Each wall is flat, endless, passes through zero and stands at right angles to its row. A trip goes straight from one point to another. List the walls that it crosses, first one first.

Walls:
(1): [-5 -39 -6]
(2): [-5 -12 -22]
(3): [-30 16 10]
(4): [23 -22 39]
Trips:
[11 7 12] to [14 -9 34] -> 1
[5 1 21] to [-17 -26 5] -> 1, 2
[-1 -4 45] to [-21 3 32] -> none
[30 -11 -2] to [-32 -4 -20] -> 4, 3
[14 16 -2] to [29 12 -60] -> 2
[-27 -18 -36] to [-9 12 16] -> 1, 2, 4
[-25 -9 19] to [6 28 -18] -> 4, 1, 2
[-13 -7 1] to [2 -33 23] -> 4, 3, 2

Walls:
(1): [-7 -19 9 23 -6 0 2 -3 -15 -15 36]
(2): [-2 12 12 -44 5 -5 21 16 -7 -4 11]
(3): [2 -7 -16 -17 38 2 -19 14 -7 14 -6]
(4): [-22 -3 13 -6 6 -14 -10 -10 5 -2 -23]
(5): [10 6 -3 15 30 3 -22 11 3 -8 -15]
(6): [15 -35 -1 3 -12 -1 -28 -16 25 44 -22]
(7): [10 -4 1 -21 16 6 30 0 -13 21 20]
(8): [1 10 -7 -1 24 22 -60 3 -22 3 -18]
Trips:
[-32 34 20 -21 -40 -2 31 3 -4 10 11] to [5 14 2 -45 17 14 7 -8 -13 -14 -19] -> 3, 8, 5
[3 11 0 -11 24 -13 14 8 -23 8 -29] to [19 9 7 -10 7 26 -29 -22 11 -2 -10] -> 6, 7, 2
[-56 24 15 40 -10 -13 9 -3 -10 18 -10] to [24 1 -7 -8 1 19 -7 22 20 -12 34] -> 4, 5, 2, 7, 3

Walls:
(1): [-4 -12 -9 -3 26 -25 1 -4 -17 -17 -4 -3 -4 -14 10 -34 26 -8 5 -21]
(2): [27 -2 4 7 9 23 23 -22 -15 19 -11 -4 -15 20 3 -12 -18 12 -33 15]
(3): [-22 6 -2 32 5 11 -18 8 -13 11 -8 -12 -13 13 -41 5 1 -13 -19 -21]
(4): [40 -8 2 -19 11 13 -54 -13 12 -26 2 10 0 19 -4 19 1 36 -11 8]
(5): [-1 0 -27 -10 8 -40 -9 19 24 -15 20 5 -9 -16 -23 -6 25 31 -6 -6]
Trips:
[11 -2 0 24 -4 -12 -6 -20 1 -35 -33 30 -8 -28 -12 1 5 24 -2 22] to [-8 -16 23 36 -1 13 -15 6 6 14 -18 -8 -15 -43 -25 11 20 -15 -1 1] -> 2, 3, 4, 5, 1
[-9 -5 -2 6 -1 40 -8 -5 -13 41 21 -46 27 3 24 21 -19 20 -13 -37] to [43 0 -16 33 20 27 16 12 3 24 -21 -1 3 27 -12 14 -23 21 2 15] -> 4
[44 13 4 -21 26 -7 9 3 22 13 11 25 7 -1 8 3 24 -22 -2 -23] to [-8 -45 -25 -17 11 -11 11 20 9 -3 -12 -16 -3 21 -2 17 15 32 32 8] -> none
[16 -19 2 0 -26 -12 7 -6 16 -6 13 -6 23 33 -20 -35 11 -33 19 13] to [12 3 -11 -27 -29 20 -18 -16 -30 6 -27 19 37 27 6 2 19 31 -11 -12] -> 4, 2, 1
[-25 21 32 20 -33 14 0 17 45 16 -2 -41 -21 -12 8 0 0 23 14 -7] to [-8 12 -17 -2 -40 -37 -21 3 5 16 -2 35 26 -26 16 20 -21 -15 -6 -12] -> 5, 3
[33 14 8 2 -5 -20 6 -6 23 -3 24 -11 -18 -10 -46 -26 12 2 -16 -23] to [-4 -27 -60 19 -13 19 -57 1 -2 -14 -9 -24 8 -4 -6 22 -4 -35 -21 23] -> 2, 1, 5
[13 6 18 19 2 26 -17 22 48 -10 -24 -10 -6 13 -36 -2 -15 -32 -13 -3] to [23 -15 -4 -12 5 -14 11 -25 6 -16 -54 -7 -5 -13 19 6 9 1 -11 -21] -> 1, 3

Walls:
(1): [15 0 20 18 39 -31 -17 11 -20 29 10 -18 -5 20 -2 -5 -13 9 -20 -11 14 4 14 -2 3 -9 28 9 18 2 -39 -14 -3 -13 -1 -22 -3 20 -28 3 -21 -24 -27 28 -7 7 22 26]
(2): [8 40 26 -5 12 -31 -29 5 -7 -16 3 31 0 -28 9 -15 -7 -17 -8 19 -14 -6 14 15 3 -2 17 -34 14 -28 -1 22 -6 -15 -32 33 0 -6 7 13 -3 8 8 2 8 8 -29 -5]
(3): [-48 4 -10 -3 -15 -10 39 -31 -9 -13 19 9 -8 -1 -38 -9 -15 -7 24 25 -21 15 4 11 7 9 7 2 14 4 -9 8 16 -8 -21 -8 14 29 -9 17 -10 -12 35 -7 14 8 -9 9]
(4): [4 -7 11 43 -12 -12 31 -12 -4 14 22 10 -21 14 18 -8 7 -3 -11 -28 11 23 -8 15 -6 -6 22 14 23 -27 -23 25 26 -21 6 13 -22 14 6 -13 3 4 5 -3 -29 24 -23 5]
(5): [3 5 12 -1 4 -6 -20 -4 0 -27 19 14 21 14 -29 0 -11 10 -18 7 43 18 5 -19 0 28 35 22 17 -9 5 23 9 -20 31 -18 -17 10 -17 -8 3 -26 -1 -19 27 13 -13 10]
(6): [-18 5 26 -4 13 -5 -4 -15 19 -15 20 9 6 12 12 2 3 32 26 25 21 -44 -36 -2 33 6 16 -33 -21 -16 -6 -16 27 -19 12 -10 -10 -2 -4 -39 16 10 -24 -10 -18 -49 -2 -7]
Trips:
[-12 12 8 15 -3 27 -15 -9 -4 -21 -5 -3 -5 13 12 -23 -2 16 -6 -13 9 8 8 48 -21 -4 3 -1 -10 18 23 13 46 19 3 -11 -1 5 -19 1 3 6 23 -7 5 4 4 2] to [-2 -22 12 30 10 -7 16 -17 30 -38 16 26 -14 -9 -5 4 -2 -17 -7 15 -10 -11 -11 -6 -3 12 15 13 -20 -25 -16 -10 16 -8 17 -23 -8 -9 10 10 4 -10 38 8 -16 -19 -17 45] -> 6, 2
[-20 -10 7 23 19 14 -21 8 2 8 49 17 -7 -23 16 -21 22 -11 -10 26 0 -1 4 21 -36 0 5 9 17 -4 -18 15 14 3 5 24 3 -25 8 -12 -6 6 -30 -7 4 -19 17 32] to [-13 14 9 -15 -31 5 11 -10 1 20 -26 -13 8 -25 -17 15 -9 -12 -19 -12 10 43 -23 7 -6 -4 -18 0 9 -12 21 18 10 20 7 -14 -15 60 7 4 26 7 9 -4 -11 -15 -6 -27] -> 1, 6, 3, 2
[2 -21 -3 -13 3 -2 14 17 -26 5 6 3 -20 -31 14 -7 2 13 -1 5 -16 -3 4 -31 23 -32 9 4 -5 -13 14 2 -11 7 24 9 -11 25 -32 19 -2 3 20 9 5 -35 -13 0] to [-18 -3 -38 12 1 8 -12 23 -23 -32 -7 11 -22 2 10 15 -25 17 28 -20 0 3 9 13 3 10 -10 5 31 4 -11 17 -4 25 -12 14 -13 -13 -5 -13 -5 -2 15 -7 18 6 -9 -1] -> 6, 1, 4, 5
[5 3 -40 -23 -19 -12 -31 -8 0 13 14 -7 -29 6 -40 3 3 13 11 17 -11 6 -16 -2 31 0 10 14 -8 -30 -9 -39 10 -22 28 -9 34 18 14 24 4 14 -7 -2 -17 2 -10 -6] to [39 -1 15 -18 5 -27 -3 -34 7 -14 -8 -18 -5 -48 20 15 9 -15 -33 17 15 -13 8 -19 7 -5 -12 -21 11 4 -29 -41 21 -3 29 8 6 -11 1 -3 22 -20 -34 -18 33 -30 -14 12] -> 3, 2
[-25 -3 14 -4 -3 11 -14 -2 -21 -15 2 -32 38 7 8 8 35 -24 -22 20 0 -7 5 3 18 17 -26 22 42 7 3 -2 -22 -5 0 8 -34 -34 26 24 4 2 35 7 3 40 -24 -8] to [9 -3 -25 18 2 -21 32 3 27 5 -36 8 7 -5 -7 -20 -19 26 31 -2 7 17 -3 15 -31 5 -6 14 11 -3 -11 15 2 -24 9 14 20 12 11 4 -2 -10 8 24 -12 -6 -19 2] -> 4, 5, 2
